Each row of a before or after table is a point. One or more steps were done to the points. Then noise was added and the rows were shuffled. The steps act on how far a point lies along the listed directions, d1 being the first. Name the steps. A step turns or swaps two directions, mirrors them in a line or flattens them onto one, adds a multiple of one to another, or multiplies one. Angles are multiples of 10 degrees, from the lower direction toward the higher: turns from -170 to 170, lines from 10 to 170 but not 90. Use the fewest steps. Two steps may share a direction if one is a turn and the other turns, adds or multiplies; they go together, in the order done. Otherwise the lowest direction goes first.
In the rows, zero is written as 128.

Directions:
(1): [ 68 163 156]
(2): [171 186 147]
(3): [140  97 195]
Before (12 x 3)
[[121  86 112]
 [105 110 174]
 [130  83 187]
 [172 114  98]
 [107 103 167]
 [116  98 122]
 [107 122 135]
 [ 89 142 127]
 [ 93  92 119]
 [ 76 119 105]
 [130 131 115]
 [124 105 175]]
After (12 x 3)
[[166  58 248]
 [153 103 121]
 [156 161 114]
 [170  96 200]
 [ 88 100  94]
 [153 126 138]
 [173 106 210]
 [119 135 105]
 [173 109 114]
 [172 153  74]
 [160  87 217]
 [150  96 111]]
Steps: swap d1 and d2; multiply d3 by 2

Directions:
(1): [134  63  56  66 122  89 125 135]
(2): [ 69  98 139 102 191 186  83 148]
(3): [ 90 136 107 138 129 139 212 203]
Before (14 x 8)
[[122 123 120 118 131 133 134 122]
 [136 135 148 138 120 124 109 111]
 [145 143 120 142 117 115 139 124]
 [133 149 139 136 119 127 149 130]
 [144 166 147 153 108 125 130 114]
 [125 152 158 147 136 148 126 122]
 [111 165 147 171 127 140 164 147]
 [110 117 109 114 129 131 125 135]
 [118 145 164 140 127 146 123 112]
 [128 117 118 115 135 116 123 126]
 [116 132 135 131 123 130 132 135]
 [139 123 117 120 122 117 140 132]
 [138 130 129 127 112 113 128 113]
 [113 137 147 136 144 157 136 135]]
After (14 x 8)
[[139 115 112 114 110 104 130 117]
 [139 127 141 131 120 119 105 108]
 [137 114 106 112 122 112 145 138]
 [145 150 127 147 118 118 138 121]
 [128 187 202 179 138 169 112 104]
 [120 117 113 113 131 130 136 125]
 [113 247 247 249 134 189 144 117]
 [147 191 179 176 111 138 117  99]
 [135 177 174 163 121 144 142 119]
 [108 106  95 104 129 125 132 142]
 [116 147 153 146 124 139 128 130]
 [126  95  91  94 132 103 130 135]
 [115 174 192 172 148 178 125 120]
 [121 171 197 163 129 161 111  97]]
Steps: turn d1 and d3 by 30 degrees; multiply d1 by 3

Directions:
(1): [ 57 107 149  61 124 143 147 139 178  93 214 139]
(2): [173 166  76  98 113 157  26 114 169  93 145 111]
(3): [219  58 155 102 144  91 139 155 194 157 134 121]
Before (11 x 12)
[[ 98 118 148 124 125 122 155 138 130 132 145 128]
 [161 112 141 128 133 122 138 137 134 140 117 126]
 [157 139 115 129 127 136 106 115 127 123 119 125]
 [102 127 144 126 129 127 160 134 124 120 149 130]
 [131 131 125 109 119 136 102 125 145 114 135 119]
 [122 129 123 136 126 121 134 130 110 129 123 129]
 [ 91 114 147 127 131 117 174 124 126 130 145 135]
 [115 113 154 129 131 123 161 137 123 134 129 134]
 [112 118 144 117 131 122 142 127 130 126 134 129]
 [140 112 142 141 132 112 155 137 118 137 118 131]
 [136 144 129 142 134 136 118 123 118 133 112 127]]
After (11 x 12)
[[ 92 103 170 138 137 111 207 143 114 140 142 136]
 [158 146 101  92 112 147  52 119 170 100 144 110]
 [ 86  92 177 136 134 103 204 148 117 152 138 135]
 [112 125 131 142 127 118 151 132 101 135 121 133]
 [106 103 159 122 137 112 170 134 124 138 130 133]
 [150 111 147 133 133 120 153 138 125 143 113 130]
 [ 69  78 189 145 145  93 249 138 104 160 133 147]
 [170 160  89 117 119 153  58 106 140 105 127 119]
 [113  95 166 157 139 100 204 142  93 152 109 141]
 [ 94  88 186 145 141 103 223 148 100 157 120 144]
 [133 154 123 143 131 140 108 121 115 128 113 125]]
Steps: add 0.5 times d1 to d3; multiply d2 by 3
